Each row is a point. Each table stands for the endless flat space through its points: a line for two points, a plane for three, and so on. The two share one point or none. Which?

First, 2 rows:
[[-0.022, -0.004, 0.015, -0.002],
[-0.010, -0.010, 0.015, 0.013]]
Second, 2 rows:
[[0.001, 0.008, 0.020, 0.012],
[-0.007, 0.002, 0.016, 0.010]]
They share: no point

First, 2 rows:
[[0.023, -0.002, 0.028, -0.024, -0.007, 0.015, 0.017, 0.009, -0.033],
[0.035, -0.004, 0.026, -0.008, -0.005, 0.015, 0.027, 0.027, -0.029]]
Second (2 x 9):
[[0.018, -0.003, 0.030, -0.027, -0.020, 0.019, 0.024, 0.001, -0.029],
[0.012, -0.001, 0.033, -0.021, -0.025, 0.022, 0.031, -0.002, -0.030]]
They share: no point

First:
[[0.009, -0.017, 0.002, 0.030, -0.017, 0.010, -0.024, -0.018, 0.030, -0.005, 0.003, -0.011],
[0.015, -0.023, 0.014, 0.036, -0.029, -0.002, -0.030, -0.042, 0.006, 0.022, 0.003, -0.008]]
Second:
[[-0.005, -0.017, 0.012, 0.042, -0.023, -0.010, -0.040, -0.032, 0.030, 0.017, 0.007, -0.017],
[0.004, -0.019, 0.011, 0.038, -0.024, -0.004, -0.034, -0.033, 0.022, 0.015, 0.005, -0.013]]
They share: [0.013, -0.021, 0.010, 0.034, -0.025, 0.002, -0.028, -0.034, 0.014, 0.013, 0.003, -0.009]

First:
[[0.040, 0.003, 0.021, 0.022, 0.009, 0.048, 0.023, 0.014, 0.041, 0.018, 0.003, -0.022, 0.004, 0.046, 0.007, -0.006, 0.013, -0.027],
[0.005, 0.008, -0.019, 0.007, 0.019, 0.008, -0.017, -0.016, 0.006, 0.038, 0.033, -0.047, -0.031, 0.006, 0.022, 0.039, 0.038, -0.002]]
Second, 2 rows:
[[0.026, 0.009, 0.011, 0.010, 0.013, 0.033, 0.009, 0.004, 0.025, 0.030, 0.018, -0.024, -0.008, 0.031, 0.009, 0.005, 0.025, -0.019],
[0.026, -0.003, -0.007, 0.028, 0.013, 0.030, 0.003, -0.002, 0.031, 0.018, 0.009, -0.048, -0.014, 0.028, 0.021, 0.026, 0.019, -0.013]]
They share: [0.026, 0.005, 0.005, 0.016, 0.013, 0.032, 0.007, 0.002, 0.027, 0.026, 0.015, -0.032, -0.010, 0.030, 0.013, 0.012, 0.023, -0.017]

First, 2 rows:
[[-0.004, -0.054, 0.002, 0.002, -0.040, 0.020, -0.030, -0.027, 0.002, 0.003, -0.023, -0.012, 0.015, -0.039, 0.016, 0.007, 0.008, 0.008, -0.039, 0.016, 0.034, -0.016, -0.017, 0.030],
[0.001, -0.045, 0.010, 0.003, -0.036, 0.012, -0.021, -0.028, 0.010, 0.011, -0.016, -0.009, 0.007, -0.030, 0.008, 0.011, 0.014, 0.017, -0.035, 0.011, 0.034, -0.012, -0.009, 0.023]]
Second, 2 rows:
[[0.010, -0.019, 0.030, -0.001, -0.029, -0.005, 0.002, -0.030, 0.032, 0.028, -0.006, -0.010, -0.018, -0.016, -0.007, 0.011, 0.018, 0.034, -0.034, 0.000, 0.042, -0.002, 0.003, 0.014],
[0.012, -0.035, 0.022, 0.011, -0.027, -0.003, -0.008, -0.030, 0.020, 0.026, 0.002, 0.004, 0.000, -0.008, -0.009, 0.027, 0.034, 0.036, -0.020, 0.002, 0.026, -0.006, 0.011, 0.004]]
They share: [0.011, -0.027, 0.026, 0.005, -0.028, -0.004, -0.003, -0.030, 0.026, 0.027, -0.002, -0.003, -0.009, -0.012, -0.008, 0.019, 0.026, 0.035, -0.027, 0.001, 0.034, -0.004, 0.007, 0.009]

First (2 x 24):
[[0.001, -0.015, -0.038, 0.011, -0.002, -0.002, 0.010, -0.022, 0.009, -0.009, 0.016, -0.022, 0.017, 0.035, -0.026, -0.006, -0.015, 0.023, -0.023, -0.029, -0.024, -0.013, 0.000, -0.037],
[-0.009, -0.005, -0.022, -0.005, -0.020, -0.006, 0.018, -0.006, -0.001, -0.023, 0.022, -0.020, 0.033, 0.021, -0.026, -0.006, -0.023, 0.037, -0.033, -0.023, -0.040, -0.023, 0.000, -0.023]]
Second:
[[-0.010, 0.005, -0.042, 0.006, 0.010, -0.001, 0.005, -0.005, 0.022, -0.031, 0.013, 0.003, 0.001, 0.046, -0.026, -0.015, -0.013, 0.033, -0.055, -0.041, -0.035, -0.012, 0.006, -0.054],
[0.002, -0.025, -0.018, 0.000, -0.032, -0.007, 0.023, -0.023, -0.014, -0.001, 0.025, -0.045, 0.049, 0.010, -0.026, 0.003, -0.025, 0.027, -0.001, -0.011, -0.029, -0.024, -0.006, -0.006]]
They share: [-0.004, -0.010, -0.030, 0.003, -0.011, -0.004, 0.014, -0.014, 0.004, -0.016, 0.019, -0.021, 0.025, 0.028, -0.026, -0.006, -0.019, 0.030, -0.028, -0.026, -0.032, -0.018, 0.000, -0.030]

First:
[[0.022, -0.041, 0.023, 0.013, 0.042, 0.002, -0.011, 0.018, 0.018, 0.003, -0.002, 0.055, 0.012, 0.022, 0.028, -0.019, 0.054, -0.006, 0.006, -0.018, 0.020, -0.016, -0.048, -0.007],
[0.002, -0.017, 0.015, 0.029, 0.010, -0.034, -0.003, 0.042, 0.046, 0.035, 0.030, 0.019, -0.008, -0.006, 0.004, -0.003, 0.018, -0.010, 0.010, -0.022, 0.020, 0.012, -0.032, -0.003],
[-0.018, -0.001, 0.025, 0.023, -0.018, -0.056, 0.001, 0.052, 0.042, 0.067, 0.048, 0.007, -0.020, -0.014, -0.002, -0.009, -0.016, -0.022, 0.026, -0.032, 0.022, 0.026, -0.010, 0.007]]
Second (3 x 24):
[[0.008, -0.023, 0.025, 0.035, 0.013, 0.003, 0.006, 0.035, 0.008, 0.027, 0.033, 0.040, -0.011, -0.011, 0.036, 0.001, 0.024, -0.027, 0.046, -0.026, 0.029, 0.027, -0.033, 0.001],
[-0.014, -0.034, 0.008, 0.012, 0.021, -0.064, -0.011, 0.038, 0.064, 0.046, -0.006, 0.023, -0.007, 0.025, -0.020, -0.035, 0.000, 0.004, -0.020, -0.039, 0.017, -0.023, -0.015, -0.012],
[-0.010, -0.018, 0.034, 0.020, 0.017, -0.006, 0.015, 0.054, 0.008, 0.040, 0.038, 0.035, 0.005, -0.021, 0.022, -0.017, 0.012, -0.036, 0.034, -0.015, 0.051, 0.023, -0.031, -0.002]]
They share: no point

First:
[[-0.035, -0.004, 0.006, -0.021, -0.001, -0.006, 0.035, 0.027, 0.014, 0.015, -0.016, 0.011, 0.017, -0.003, -0.014, -0.002, 0.016, 0.002, -0.030, 0.025, 0.011, 0.032, 0.039, 0.003],
[-0.019, -0.016, -0.010, -0.007, -0.001, -0.024, 0.023, 0.025, 0.004, 0.013, -0.026, -0.001, 0.031, 0.005, 0.000, -0.016, 0.020, 0.018, -0.030, 0.037, 0.013, 0.036, 0.023, 0.015]]
Second:
[[-0.030, 0.001, -0.012, -0.002, -0.006, -0.021, 0.023, 0.006, -0.004, -0.003, -0.028, -0.011, 0.019, 0.021, 0.000, 0.002, -0.001, -0.018, -0.053, 0.047, -0.021, 0.061, 0.019, 0.010],
[-0.017, -0.022, 0.007, -0.021, -0.006, -0.023, 0.033, 0.038, 0.000, 0.029, -0.034, 0.023, 0.028, 0.001, 0.003, -0.017, 0.012, 0.015, -0.029, 0.027, 0.012, 0.026, 0.033, 0.019],
[-0.040, -0.001, -0.026, -0.012, -0.006, -0.009, 0.011, -0.010, 0.012, -0.003, -0.016, -0.023, 0.025, 0.021, -0.014, 0.008, 0.013, -0.020, -0.045, 0.039, -0.015, 0.075, 0.031, 0.000]]
They share: no point
